Each row is a point. Examples show where two turns around zero, p and q, send a point. Write where each new point lands after one turn and then the other. Backwards means that the second turn is done in reverse. Each puzzle has new turns, and all numbers are rounded.
(in the rows, 128 means zero)

Turn p:
[187  91] -> [135  59]
[118 128] -> [122 136]
[106 161] -> [141 166]
[101 132] -> [115 152]
Turn q:
[109 132] -> [112 138]
[162  83] -> [144  74]
[113 169] -> [128 172]
Where do these land?
p, then q backwards: [169  89] -> [142  73]
p, then q: [124 150] -> [148 139]
q, then p backwards: [ 91 145] -> [ 88 123]

Turn p:
[ 99 114 130] -> [110 111 149]
[135 159  87] -> [103 146  86]
[113 166 140] -> [112 165 140]
[166  73 156] -> [189  90 137]
Turn q:
[119  97 101] -> [119 107  93]
[136 121 161] -> [150 115 152]
[154 160  82] -> [124 181  96]
[ 98 150 177] -> [114 118 187]
[163  91 154] -> [179 103 126]
[ 98 149  93] -> [ 82 145 114]
Where do these land?
p, then q: [ 95 136 156] -> [128 119 171]
q, then p backwards: [127  91 176] -> [129  71 149]
p, then q: [149 168  94] -> [ 91 163 104]
p, then q backwards: [140 116  86] -> [119  95  99]

Turn p:
[ 70 106  70 110 124 147] -> [ 85 116  85  89 100  86]
[155 114 108 136 120 105] -> [141 130 149 131 145  95]
[125 168 156 114 102  99] -> [109 172 152 153 122 151]
[112 173 166 116 160 180] -> [131 128  77 145 119 196]
[165  96 168  81 105 151] -> [190 160 141  95 102 147]
[154 139 108 160 112 147] -> [148 111 123 167 120 104]
[167  93  99 158 172 102] -> [150  91 141 119 190  94]
[ 77 135 148 150 129  93] -> [ 70 115 156 127 127 150]
Turn q:
[152 124 168 145 105 138] -> [115 126 170 132  94 125]
[130 119 139  78  90 143] -> [104 127 116  79  98 108]
[155 143 171 142 117 164] -> [130 116 176 116  91 150]
[117 123  90 135  98 102] -> [118 153  87 152 120 116]
[ 73  89 122 121 192 101] -> [109 117 119 134 222 119]
[153 123 135 148  98 161] -> [115 112 139 137  81 145]
[152 164  46 108 196 132] -> [215  93  67 131 160 142]
[ 68 140 142 153 155 107] -> [117 166 142 139 185 152]
[152 127 140 121 102 104] -> [129 141 137 130 102  95]
Where do these land?
q, then p: [ 91 116 143 159 174 134] -> [134  84 102 116 146 170]
p, then q backwards: [ 96 100 108 168 137 139] -> [152  80 128 107 133 154]
p, then q: [127 153 159 124 103 153] -> [121 132 129 135  85 158]
q, then p: [185 121 106  92 142  89] -> [140 148 180 124 171  86]
p, then q: [143 146 184 122  68 113] -> [126 154 182 116  75 160]
q, then p backwards: [125 125 150 154 113 172] -> [ 94 131 170 143 117 124]
p, then q backwards: [154 110  90  51 137  88] -> [ 86 161 145  71 126  68]
p, then q backwards: [104 153  85 154 150 137] -> [120  73  94 127 124 121]

Turn p:
[116 129 154 109  97 125 101 123] -> [108 138 135 132 108 162 103 118]
[130 110 127 146 164  72 103 103] -> [ 97 161  84 143 136 102 149  97]
[138 126 142  98 141 124 133 153] -> [116 147 139 125 125 117 116 161]
[150 156 124 149 132 138 132 142] -> [153 131 138 141 145 138 151 142]
[143 121 138 144 150 128 170  91] -> [152 141 129  95 116  98 159 108]
[ 71 133 136 155 132 155 161 120] -> [128  86 176 125 121 107 140  93]
[138 103 120  82 114 136  31 138] -> [ 88 149  91 132 166 178  56 136]
[128  97 138 148 103 137 148 138] -> [160 120 134 139 105 113 105 116]
[138 178  72 121 118 136 172 145] -> [149  77 126 121 128 137 174 182]
Turn q:
[138 122 100 109 136  85 138  70] -> [138 154  67 122 144 118 147 165]
[177 115 127 137 158  92 182 105] -> [163 117 103  68 142 103 129 172]
[142 139 145 122  91 153 101 155] -> [127 133 156 152  90 141  97 116]
[116 123 114 131 129 143  86 172] -> [ 88 108 151 163 127 124 107 115]
[ 98 128 115 138  93 150 129 158] -> [100 129 161 139 127 170 127 120]
[102 160 152 132 119 128 112 169] -> [116 149 173 140 136 123 110  95]
[100 110 152 102 117 151 113 159] -> [ 97 124 135 129 107 141 116  79]
[140 154 120 127 162 151 155 104] -> [177 108 115 127 157 132 134 124]
[139 102 128 156 146 100 136  59] -> [147 131  94 113 122 100 187 166]
Where do these land?
p, then q: [125 114 109 125 109 164  93 117] -> [126  92  99 161 115 117 134 118]
p, then q: [112 132 124  99 167 111 134 111] -> [107 154 113 112 160 137 130 104]
q, then p: [124 127 136 151 171 120  92 113] -> [128 136 104 148 100  90 154 117]
p, then q: [140 108 116 140 114 116 184 116] -> [120 150 114 105 107 139 102 172]
p, then q: [138 138 151 121 156 126  95 116] -> [153 135 129 143 161 126 134 100]
p, then q: [114 112 180 114 103  84 191 112] -> [125 208 145 119  91 166 119 146]
p, then q: [123 181 100 158  97 154 102 135] -> [148  56 135 111 110 139 150 120]
p, then q: [115 133 138 132 153 172 104 160] -> [135 110 136 128 128  75 138  94]
p, then q backwards: [120 122  96 135 114 133  92 170] -> [140 143  74 115 142 146 110 140]
p, then q: [170 111 130 106  98  99 192 131] -> [111 159 145 122 107 159  66 168]

Turn p:
[137 122 116 157 150 133 112  84 153] -> [ 86 157 126 141 160 132 137 106 119]
[117 109 102 225 132  84 170 122 135] -> [107 147  96 174 128  91 222 127 141]
[ 91 137 164 108 119 158 161 133  79] -> [177  87 147  98 139  98 130 141  96]
[131 113 147 131 128 120 115 112 115] -> [123 128 137 142 128 105 114 114 120]
[125 137 116 125 146  61 143 131 170] -> [102 142  95 135 136 113 131 153 193]
[120 170 107 107 129 146  78 153 119] -> [134 138 101 113 112 167  89 155  95]
[179 113 141 107 136 154 121  93  81] -> [132 118 141 106 122 118 100  54 104]
[135  98 131 122  84 142  72 154 124] -> [134 123 156 173  87 157  95 130 107]
[129 143 138 101  55 126 142 159 166] -> [113  81 162 122  89 158 128 172 157]
[119 160 145 109 162 133 163 167 163] -> [148 153 136  76 137 132 138 169 163]
[125 105 102 116 166 150 131 102 102] -> [153 134 112 128 169 135 123  85 115]
Turn q:
[104  90 111 122  83 109 146 156  58] -> [101  80 160  77 117 113 126 189 117]
[117  95 129 108 110 147 168 160 146] -> [161 113 154 102 135 107 171 136 141]
[181 168 118  94 153 120 125 151 118] -> [169 154 120 138 167 145  83 152 120]
[ 98  96 168 133 116 133  84  99 135] -> [ 77 119 146 113 123 134 134  72 139]
[119 153 141 135 101 179 126 155 116] -> [150 124 149 110 108 179 148 128 105]
[139 131 111 147 148  92 105 122 155] -> [126 122 114 171 126 105  99 112 134]
[106 187 127 133 180 194 110 126 132] -> [143 134  83 157 145 207 158 109 108]
[115 125 161 143 143  82 126  95 154] -> [ 86 155 136 166 127 101 129 108 150]
[146  82 118 163 139 139 179 118 147] -> [143 137 110 122 116  65 169 124 103]
[153 153  96 102 107  86 111  99 119] -> [124 140 108 124 115 125  65 150 162]
Where do these land?
q, then p: [112 157 170 131  81 155 169 167 150] -> [121 108 188  70  94 107 150 130 131]
p, then q: [126 128  68 110 134  93 133 150 125] -> [178 104  90 128 101 113 128 112 128]
q, then p: [165 126 125 157 139 154 115 118 142] -> [109 107  97 126 122 124 122  95 105]
q, then p: [133 121  84  76 141 114 145 112  89] -> [161 160 104 135 127 175 104 144 165]
q, then p: [153 157 163 155 131 120  91 107 137] -> [ 95 121 118 126 136 119 122 138  66]
p, then q: [115 156 150 180 139 120 182 143 136] -> [151 146 154 142 142 104 146 191 156]
p, then q: [137  77 106  97 137 102 110 135  85] -> [125 136  93 131  91 103  85  87 110]
q, then p backwards: [106  99  90 112 116 129  94 103  91] -> [142 179 116  90 105 107 139 100 124]
p, then q: [ 89 156 162 117 135 165 149 172 153] -> [171 143 178 121 181 143 124 141 115]
q, then p: [143 102 163 145 126 128  92  73 171] -> [ 65  94 105 133 174 110 116 136 113]
